Each point is reached from the start by the listed moves, each made once or not at all, plus a little noise. Say if it took an odd or an even number of moves. Then give how often each move was made.

Moves:
(1): [  1  41   0 -31]
(2): [-53   1 -59 -17]
(3): [-30   6  19   6]
Start: [ 31 -47 -22  15]
Points:
[ -1  -2  -8 -16] -> even (1, 0, 1)
[ 31 -52 -20  15] -> even (0, 0, 0)
[ 31  -7 -28 -16] -> odd (1, 0, 0)

Moves:
(1): [  1 -19  20  22  -6  17  11   4   5   0]
(2): [-3 13  3  1  8 -6 -2 -1  8  0]
(3): [ 14   8 -10  14  -6  -5   8 -27 -17  10]
(4): [-22  -9  -3  -2   0   6   8  13 -24  26]
(5): [  0  -7 -12  18  11 -21   8  14   2 -18]
(6): [  5   4  10  11  21  19 -11 -11   6  -7]
(7): [  5 -15   9 -17  21   6   3   5   7  17]
(8): [  0   8   8  15  10   2 -21  10  -7  19]
Start: [  0  -9 -10  -8   1   4   4   7   8   6]
Points:
[  3 -39  12  53  52  32  11  16 -20  53] -> odd (1, 0, 1, 1, 1, 1, 1, 1)
[  2  -2  32  43  33  35 -20   9  20  17] -> even (1, 1, 0, 0, 0, 1, 0, 1)
[ 15 -27 -13  46  -2  -4  32  -4  -3  -3] -> odd (1, 0, 1, 0, 1, 0, 0, 0)
[ -3 -23 -13 -14  15  13  26   1 -28  60] -> odd (0, 0, 1, 1, 0, 0, 1, 0)

Moves:
(1): [  1  -3  13   0  10  -3   7 -12  -7   7  -1   1   6]
(2): [  0 -18  16   9  -3 -11  14  -5   5 -15  -1  17   6]
(3): [-10 -33   9  -3 -13 -16  10   9   2  12 -20  11 -17]
(4): [ 13 -12   6   7  19   7   2   2  -4  -1   2  13  16]
(5): [ 26  -2 -24 -12  18  -4 -10 -17 -13   4 -16  17  -9]
(6): [-11   3  -1  -4   8 -10  -4   4  10  16  -4   5  -4]
(7): [-13   3   5  18   6  -2   7  -4  -9  -4   4   6 -16]
(8): [ -7   1  -2  -3 -17   7  -4  -2   3  -7  18   9  -2]
(9): [  7   2   8  -8  -6  -1  27  11  14  20   6 -23  -9]
(10): [-18  14   9   5  -2  -4 -10   8  -5 -16  19  -6   0]
(11): [-10 -13  -2   4   2  -1 -12   3   3  -9  10  -2   9]
(12): [  3  -4  -7  30   1 -16  -8  13  -9  11   0 -12  12]
Start: [-3  4  4  9  0  3 17  6  4  1 -5  7 -1]
Points:
[  1   9  -8  28  10 -18  -8  -3 -28   0  15  15   5] -> odd (1, 0, 0, 0, 1, 0, 0, 1, 0, 1, 0, 1)
[ -9 -42  44  19  38 -41  60   1  -2  23 -16  46 -29] -> odd (1, 1, 1, 1, 1, 1, 1, 0, 1, 1, 0, 0)
[-30 -56  47  21 -19 -16  44  31  22 -14  28  25   1] -> odd (0, 1, 1, 1, 0, 0, 0, 1, 1, 1, 1, 0)
[  1 -31   6  11  22 -22  31 -18 -22  20 -38  41 -37] -> even (1, 0, 1, 0, 1, 0, 1, 0, 0, 0, 0, 0)
[-30   0  14  18  11 -11  34  19  23  24  12  -9 -22] -> even (0, 0, 0, 0, 0, 1, 1, 0, 1, 0, 1, 0)
[-19   4  -6  31  -8 -16   0  21   9  22   9   7   4] -> odd (0, 0, 0, 0, 0, 1, 0, 1, 0, 0, 0, 1)
[-28 -12   4  35   5 -20  -5  13   4  19  18   7  19] -> odd (1, 0, 0, 0, 0, 1, 0, 1, 0, 0, 1, 1)
[-22 -16   6  -8   4 -28   5  -4  -6  16  -9  42 -27] -> even (1, 0, 1, 0, 1, 1, 0, 1, 0, 1, 0, 0)

Moves:
(1): [ -3   3   7 -14  -8  -8   1  -3   3   2  -1   6  -1   0  -5  -1   0 -17
   1  -8  -4]
(2): [-4  2  1 -2  3  5  5  4  4 11 -2  1  1  0  2  2 -8  8  3 -1  6]
(3): [  1 -10  18   7  -4  -4   3 -10   4  -2  -1  -2   0  -3   4  -3   2   9
   5  -1 -12]
(4): [-9  6  6  1 -1  2  2 -1 -5 -5  6 -4  3  7 -6 -7  9  7 -4 -8 -3]
(5): [  2  -1  -2 -13   5  -7   7   8  -8  -9   3   3   1   5   3   5  -5  -2
  12   3 -17]
(6): [ -9   1  -6   1   3   5  -9  -5   1   8   7  -5  -4 -12   6  -2   5   5
   7  -1  -5]
(7): [-2 -7  6  2  0  5  0  7 -5 10 -1  1  7 -4 11  7  4 -2 -3 -4 -3]
(8): [-12  -7   2   1   0  -3  12   5   8  -1   7   8  -4   1   2   8  -7  -7
  -5   7 -10]
(9): [ 9  2 -6  0 -9 -1 -3 -9  4  3  6 -5  1  7 -6 -1  7  7  1  0  1]
(10): [ 8  8 -5  1 -7 -7  8 -5 -2 -3  1  2  0 -7  0 -4  3  6  1  2  4]
(11): [  5   1   4  10   5  -8  -5   5  -4   8  10   1   1 -10  -7  -5  -2   5
  -2  -2  -2]
(12): [ -3  -5  -6  -9   3   2  10   5  -8   4  -4  -3   4  -2  -7  -7   1   4
  -7  -5 -12]
(13): [ 13   5  -7  10   5  11   4   6   4   1   0   3  -1  -4   0   5   6   2
   3 -18   0]
(14): [ -7   1   0  -9  -6  -5  -1   1  -5  -8  -4  13 -13   0  -4   9   1   2
  -6  -1  -7]
(15): [  3   8  -4  -2 -10   0   3   9 -16  -1   0   3 -16   9   9 -14   7  -4
   9   0  15]
(16): [  4   3   3  -6   6   1  -1  -6   3  -6  -3  12   4  11   7 -12   4   3
  -6   4  -4]
(17): [  0  -2 -12  -8  10  -6  10  -7  -4  -1   9   5  -2   3  -3   1   3  -7
   3   3   4]
(18): [-11   6   1  13  -5  13  -5  -6  -8  -1  -7   1   9   0  -8  -2  -5  -8
  13   4  -1]
(19): [-11   7   2  -2   1   3   1   6   2  12  -5   8   3  -1  -4   7   6  -6
   7   5  -9]
(20): [ 10   3   9 -13  -1   4   1  -9  -4 -14   7   2  -8  -9  -5   5   2   1
  -2  -1  18]
Start: [ 14   0  -3  -5  10   3  -6  -5  11   5  -1 -12  14  -2 -10   1  -3  -7
 -16  -1  -1]
Points:
[  6  29  -2 -31   5   2  33  13 -25  11  17  46  -9 -16 -18  24   4 -34
  19 -12  -5] -> even (1, 1, 0, 0, 1, 0, 1, 1, 0, 1, 1, 0, 1, 1, 1, 0, 1, 1, 1, 1)
[ -1   6   3 -44  14   7  17 -25 -18  -9  14  10 -18   2  -7 -27  21  24
 -12 -12   2] -> even (0, 1, 1, 1, 0, 1, 0, 0, 0, 0, 0, 1, 0, 1, 1, 1, 1, 0, 0, 1)
[ -3  20   2  -6   3 -11  15 -22 -10   9  14  13  19   0 -38   5  10  14
  18   2 -36] -> odd (0, 1, 1, 1, 1, 0, 0, 0, 1, 1, 1, 0, 0, 1, 0, 0, 1, 1, 1, 0)
[ 16  21 -30  -5  13  15  11   4  -8  31  11   4   1 -18   8   2  32 -12
  12 -13   6] -> odd (0, 0, 0, 0, 0, 1, 1, 0, 0, 1, 0, 0, 1, 0, 1, 0, 1, 0, 1, 0)
[ 16  15  19 -60   9 -22  27 -36  -2 -32  13  26   0   6 -16  -4   9   6
 -10 -10 -14] -> even (1, 1, 1, 1, 1, 0, 0, 0, 0, 1, 0, 0, 0, 1, 0, 1, 1, 0, 0, 1)
[-19  10   8  -5   4  12   1 -13   4 -16  -2  20  13  16 -20  -3  -2  -7
 -24   3 -23] -> odd (0, 0, 0, 1, 0, 0, 0, 1, 0, 0, 0, 0, 0, 1, 0, 1, 0, 1, 0, 0)
[ 26  40 -18 -22   3  19  15 -30 -20  12  28   7   5  -7 -33 -42  30   6
   5 -31  18] -> even (1, 1, 0, 1, 0, 1, 0, 0, 1, 1, 1, 1, 1, 0, 1, 1, 1, 1, 0, 1)
[-12   3  -6  -1  -1  31   5  -8   4  25  12  -9  28  -9 -21  -1  18 -14
  -9 -35 -36] -> odd (1, 0, 0, 1, 0, 1, 1, 1, 1, 0, 0, 1, 1, 0, 0, 0, 0, 1, 0, 0)
[ 15   3   7  -2  15   7   6  12  -4  24   9  -6  26 -16 -22  -7  15  -6
 -28 -46 -24] -> even (1, 0, 0, 1, 0, 0, 1, 0, 0, 0, 1, 1, 1, 0, 0, 0, 0, 0, 0, 0)
[-11   7  12 -34 -18   6   2 -18 -27  -1   1   8  10  15  -5 -27  28   0
   7 -21 -50] -> even (1, 0, 1, 1, 1, 1, 1, 0, 1, 0, 0, 1, 0, 1, 1, 1, 0, 1, 0, 0)

Moves:
(1): [ 10  -5 -10  -5  -6  -1  15  -3   2  -5   1   4  -3   8   0 -12   0  -4
  -5  -8  10   2   3  -2   0  -2   2]
(2): [  4   8  14  -9   3  -9  -1   8   6   5 -10  -1   4  -8   9   6   2  17
  -9  20  -3  -1 -16  12   8 -14  -6]
(3): [  2   2  -8   6 -16 -11   4   9   0   5   4  -5   8  -6  -9   5  -1  -1
  13   7  -9   3  -4   2   4  -4   2]
(4): [ 4  1 22  3 -3 -1  3  7  1  5 -5 -6  3 11 -1  4  0  1  6  0  6  0 -3 11
 12 11 -6]
(5): [ -4   6  -6   3   0   1   1  -5   7  -6  -3 -12  -1   4  -3   0 -10   4
  -7  -6   8   7 -13  -1  -3  -1   3]
(6): [  0  -3 -14   8  17   7  -3   2   2   2  -6  -2 -11  -3  -1  -9  -8   4
   2 -17   9  -6   2  -3   0  -5   3]
(7): [-5  2  9 -1 10 -1 -5 -9 -1 -9  4  8 -9  2 -5  6  4  3 -7 -7  5  1  0  4
  5  4  4]
(8): [  9   3  -3  11   1  -5   2   2  -3  -6   9   4  -9   0  21 -20  -1  13
   2   4 -19  -2   8   7  -4  -4   0]
(9): [-7 -5 10 -1  7 -2  2 -3 -4  3  1 -3  6  8  5  2  4 -3 -3 -5  1  6 -1  4
  1  4 -1]
(10): [  0   7   2   1  17  -2  -5  -1   1   8  -5  -6 -13   3  -2  -7  10   9
  -8   1   3   8  -6  -2  -2   9   1]
(11): [ -3  -5 -12   6  -2   6  -3  -7  -8   2   2  -3   7   6  -8  12   7  -9
  -8  -4  -9  -9  -3   1  -1   1   0]
(12): [  0  -3 -11  -9   1   2  -4 -12   2  -4   4  19  -9   6   2   7   6  12
  -5   1   2   6   3   4  -2  -7  -5]
(13): [ -2  -7   0 -13 -13   4  -5   6  -2   9   2  -5  16   4  -3   9  -3   7
  -4  10  -8  -3   1   4  10  -8   2]
(14): [  8   3  -7   4 -10  -3   5   6 -17   4   9  -3  14  -8   8 -10  -8   6
   4  16  -4  -4  13  16   9 -11  -7]
(15): [  0  -2  -6   1   0   2  -9   1   3   0  -2   0  10   0  -7   0  -3 -12
   7  -3   1  -3   9   1  -5  -5   2]
(16): [  2  -6  -1  -2   5   3   0  -1  -7  -9   3  -2  -5   3  -4   0   3  -6
   3 -10   5   3  -1  -7 -10  -1  -4]
(17): [ -4   5  -9   1   2  11  -5  -1 -11  -1   6   6   2   4   2  -7  -7   5
   6   7   1  -3  12  -7  -4 -24   3]
(18): [  7  14   7  -6   1 -10  10   8   4   6  14   2  -2  -5  12 -16  -6   1
   4  11  -3  -3  -7   9   1   8  -6]
(19): [ -3  -9  -3   3  -5  -1   1  -5   3  -3   8  -4  17  -1 -10   8  10  -6
  12   1   9 -10  -3  -9   2   4   3]
(20): [  1  -2 -11   4   7   9  -3   3  -3  -2   4  12   3  -2   2  -7   6  -7
   6   7   4  -2  -4   2  -1   3   9]
(21): [ 7 -6 -1  0 -1 -3  0 -6 -4  6  3  4  5  4  1 14  0  2 -3  1 -1 -2  4  1
 -3  1  7]
(22): [ -5   6  -1  -2 -12   3   0  10  -1   5  -1  -5  20  -2  -3  19   9  -2
  -7 -13   0  -2  -4  -6  -4  -6  -1]
(23): [ -4   1  13  -2  11  -6   1   4  -1  -5  -9   3   3   3 -12   3  -5   5
   1  -3  12  -1  -5  -8   4  15  -9]
(24): [  8   6   5  -5  12   1   5  -5   5  -7  -5   7  -7   5  -2   3  -3  18
   2  -3 -12   8   4   3   9   0  -7]
Start: [ -6  -8   6  -3   9   8  -6  12   3 -21  -1 -10  -1   1   1  -8  -4  -1
  20  -4  -3  19  21  -6  -4   1  -7]
Points:
[ -2   4 -15   7  38  19 -12   4 -14 -19 -12 -14   3  40 -40  33  -2  41
  15 -43  16  31   9 -17  -5 -11 -20] -> odd (0, 0, 1, 1, 1, 1, 0, 0, 0, 1, 1, 1, 0, 0, 0, 1, 1, 0, 0, 0, 1, 1, 1, 1)
[ 11 -29  -1  -1 -13  14   3  22 -34 -23  30 -24  48  31  12 -35 -10  -1
  49   9   0   4  60  11   4 -37 -17] -> even (1, 0, 0, 1, 0, 0, 0, 1, 1, 0, 0, 0, 1, 1, 1, 1, 1, 0, 1, 0, 0, 0, 0, 0)
[ 10  13   0  -8  15 -11  -8  13  -9 -17  38  12   8   2  16   7  22  46
  21  16 -10  16   8   3 -13 -32  -5] -> even (0, 1, 1, 0, 0, 0, 1, 1, 0, 1, 0, 1, 0, 0, 0, 1, 1, 1, 1, 0, 1, 1, 0, 0)
[ 26 -12 -31  -5  40  -7   2  12   1 -18  -7  15  20   3 -19  -8   1  42
  38  16  18  16  22  12  19 -15 -13] -> odd (1, 1, 1, 0, 0, 1, 0, 0, 0, 1, 0, 1, 0, 1, 1, 0, 0, 0, 1, 1, 1, 0, 1, 1)
[ 22 -10   2   7  41   6   1   0  -4 -19   0 -10   3  25 -19 -11  -3  22
  33 -22  24  15  47  15  23   6  -4] -> even (1, 0, 0, 1, 0, 1, 1, 0, 0, 1, 0, 0, 0, 1, 1, 0, 0, 0, 1, 0, 1, 0, 0, 1)
[ 15   8   9   3  21  -7 -11  24   8  -6  11 -39  32  21 -15  26   6  43
  18 -13 -19   8  -8  22  15  -9  -8] -> odd (0, 1, 1, 1, 1, 1, 1, 1, 0, 1, 1, 0, 1, 0, 1, 1, 0, 1, 1, 0, 1, 1, 0, 1)
[ -3 -21   6 -36  24  16   1  -5  -4 -28   3  32  23  39 -14  35  13  30
  -5 -26  12  32  22   1  14   3  -6] -> even (1, 0, 0, 0, 0, 0, 1, 0, 1, 0, 0, 1, 1, 0, 0, 0, 0, 0, 0, 1, 1, 1, 1, 1)
[ 15   8  30 -30  14 -12  11  38  -9 -15   9  -5  33  18   4  -4 -21  51
  33  42  -3  40 -12  45  38  -4 -41] -> odd (0, 1, 1, 1, 1, 0, 0, 0, 1, 0, 0, 1, 1, 1, 0, 1, 0, 1, 0, 1, 0, 0, 1, 1)
[ 15   8 -30  -8  38  27   0  -2  -2 -17   6  -9  -4  47 -15  -1  -5  23
   7 -46  18  26  22  -5 -15 -20 -15] -> even (1, 0, 0, 1, 1, 1, 0, 0, 0, 1, 1, 1, 0, 0, 1, 1, 1, 1, 0, 0, 1, 1, 0, 1)
[-10  13 -11  21  18   2 -15   4 -19 -21   7 -19  11  18 -18  15   1  27
  -1 -20 -10  20  11 -14 -10  -6   4] -> even (0, 0, 1, 0, 1, 0, 1, 1, 0, 1, 1, 0, 0, 0, 0, 0, 1, 0, 0, 0, 1, 1, 1, 0)
